Each row is a point. To make a cloud, some directions were put in groups of two or more. Within a group, all points are equally far from the middle, so they leave a hole (a ring in 2 directions, a hollow ball in 3). The other directions are filled evenly. Then the cloud was stretched, turned, moved and blurred a little. Count the holes, and give their numbers of directions, smallest first.

Cloud (14 x 2):
[0.33 -0.32]
[-0.31 -0.18]
[-0.05 -0.38]
[-0.01 -0.40]
[0.38 -0.25]
[0.26 -0.38]
[0.35 -0.30]
[-0.07 0.21]
[0.07 0.20]
[-0.36 -0.05]
[0.34 0.00]
[0.24 0.11]
[-0.24 0.18]
[-0.36 -0.05]
Holes: 1 (2)

Cloud, 20 rows:
[0.16 -0.61 -0.26]
[-0.06 -0.28 0.28]
[0.34 -0.02 -0.21]
[-0.14 0.18 -0.29]
[-0.17 -0.02 -0.40]
[-0.16 0.59 -0.14]
[0.18 0.06 -0.45]
[0.35 -0.02 0.08]
[0.13 -0.51 0.01]
[0.05 -0.05 -0.57]
[-0.07 -0.26 -0.09]
[-0.07 -0.09 0.35]
[-0.05 -0.27 0.33]
[-0.29 -0.03 -0.51]
[0.11 -0.07 -0.33]
[-0.08 0.10 -0.44]
[-0.08 -0.01 -0.23]
[0.09 0.33 -0.04]
[0.08 -0.09 -0.11]
[0.06 -0.07 -0.55]
Holes: 0

Cloud (27 x 4):
[-0.19 0.09 0.62 -0.32]
[0.18 0.25 0.51 0.28]
[0.28 0.08 -0.40 -0.03]
[0.36 0.10 0.46 0.12]
[-0.14 -0.42 0.14 -0.09]
[0.10 0.35 -0.02 -0.33]
[0.23 -0.24 0.31 -0.17]
[0.25 -0.28 -0.28 -0.09]
[0.39 0.27 0.41 0.01]
[-0.19 0.12 0.01 0.00]
[0.51 0.17 -0.32 0.01]
[-0.14 -0.05 0.12 0.18]
[-0.05 -0.31 0.44 -0.16]
[0.31 -0.05 0.43 0.15]
[0.21 0.21 -0.33 -0.07]
[0.44 -0.19 -0.05 -0.10]
[-0.10 0.35 0.22 -0.40]
[0.09 0.42 0.25 0.35]
[0.02 0.16 0.15 0.42]
[0.44 0.22 -0.43 0.18]
[-0.02 -0.18 0.12 0.26]
[0.26 -0.24 -0.03 -0.41]
[0.06 0.01 -0.22 0.28]
[0.08 -0.43 -0.16 -0.26]
[-0.08 0.33 0.01 -0.25]
[0.15 -0.14 0.44 0.14]
[-0.28 0.00 0.41 -0.07]
Holes: 1 (3)

Cloud, 51 rows:
[0.19 0.04 -0.42 0.18 -0.15 -0.14]
[-0.54 -0.01 -0.10 0.37 0.36 -0.04]
[-0.32 -0.13 -0.51 0.29 0.20 0.20]
[-0.55 0.07 -0.18 -0.06 0.16 -0.22]
[0.29 -0.29 0.22 0.23 0.29 -0.18]
[0.20 0.00 -0.28 -0.06 -0.24 -0.26]
[-0.05 0.02 -0.30 -0.10 0.36 -0.43]
[-0.11 -0.17 0.20 0.16 0.27 -0.47]
[-0.30 -0.03 -0.02 -0.45 0.14 -0.17]
[0.04 0.12 0.31 0.13 -0.17 0.36]
[-0.12 0.43 0.21 0.08 -0.17 -0.23]
[0.09 0.12 -0.26 -0.09 -0.20 0.37]
[-0.31 0.42 -0.22 0.35 0.07 -0.09]
[-0.08 0.18 -0.24 0.08 -0.41 -0.03]
[-0.07 0.21 -0.25 0.24 -0.36 -0.06]
[0.00 -0.16 -0.19 -0.19 -0.10 -0.39]
[-0.20 0.25 -0.41 -0.13 0.18 0.36]
[-0.42 0.09 0.09 0.30 0.23 -0.34]
[-0.17 -0.26 0.03 -0.22 0.61 0.05]
[-0.23 0.02 -0.38 0.45 0.39 0.00]
[-0.31 0.41 -0.40 0.12 0.13 0.00]
[0.01 -0.50 -0.13 -0.11 0.07 -0.06]
[-0.35 0.03 -0.33 0.53 0.10 0.05]
[-0.47 0.21 -0.22 -0.27 0.27 0.11]
[-0.08 0.26 0.29 0.22 -0.08 -0.38]
[0.13 -0.17 0.37 0.36 -0.05 -0.04]
[0.00 0.05 0.48 0.09 0.43 -0.22]
[-0.05 -0.07 0.15 -0.49 0.02 -0.03]
[0.00 -0.26 0.23 -0.14 0.59 0.02]
[-0.26 0.45 -0.17 0.30 0.27 -0.16]
[0.16 -0.46 -0.03 0.31 0.20 0.08]
[-0.23 0.31 -0.35 0.17 0.37 -0.21]
[-0.03 -0.19 -0.12 0.31 0.65 0.02]
[-0.50 -0.09 0.08 0.11 0.20 0.45]
[0.16 -0.06 -0.47 -0.13 -0.08 -0.01]
[-0.05 0.21 0.40 0.09 0.55 -0.08]
[-0.49 -0.04 -0.09 -0.16 -0.02 -0.21]
[-0.45 -0.23 -0.16 0.39 0.17 0.35]
[-0.49 -0.02 -0.45 0.23 0.21 0.17]
[-0.02 0.11 0.41 -0.37 0.10 0.02]
[-0.36 0.09 -0.39 -0.14 0.42 -0.12]
[0.18 0.11 -0.31 0.34 0.34 -0.19]
[0.30 -0.23 0.09 -0.02 0.15 0.37]
[-0.15 -0.45 0.01 -0.14 0.02 -0.13]
[0.20 0.04 0.01 0.56 0.10 0.18]
[0.39 0.20 0.00 -0.20 -0.07 -0.28]
[-0.30 -0.04 -0.04 0.40 0.61 0.15]
[0.32 -0.01 -0.15 0.15 0.07 -0.42]
[0.27 0.12 -0.35 -0.09 0.12 -0.29]
[-0.30 0.01 0.38 0.16 0.52 0.04]
[-0.32 -0.33 0.22 -0.09 0.31 -0.13]
Holes: 2 (3, 3)
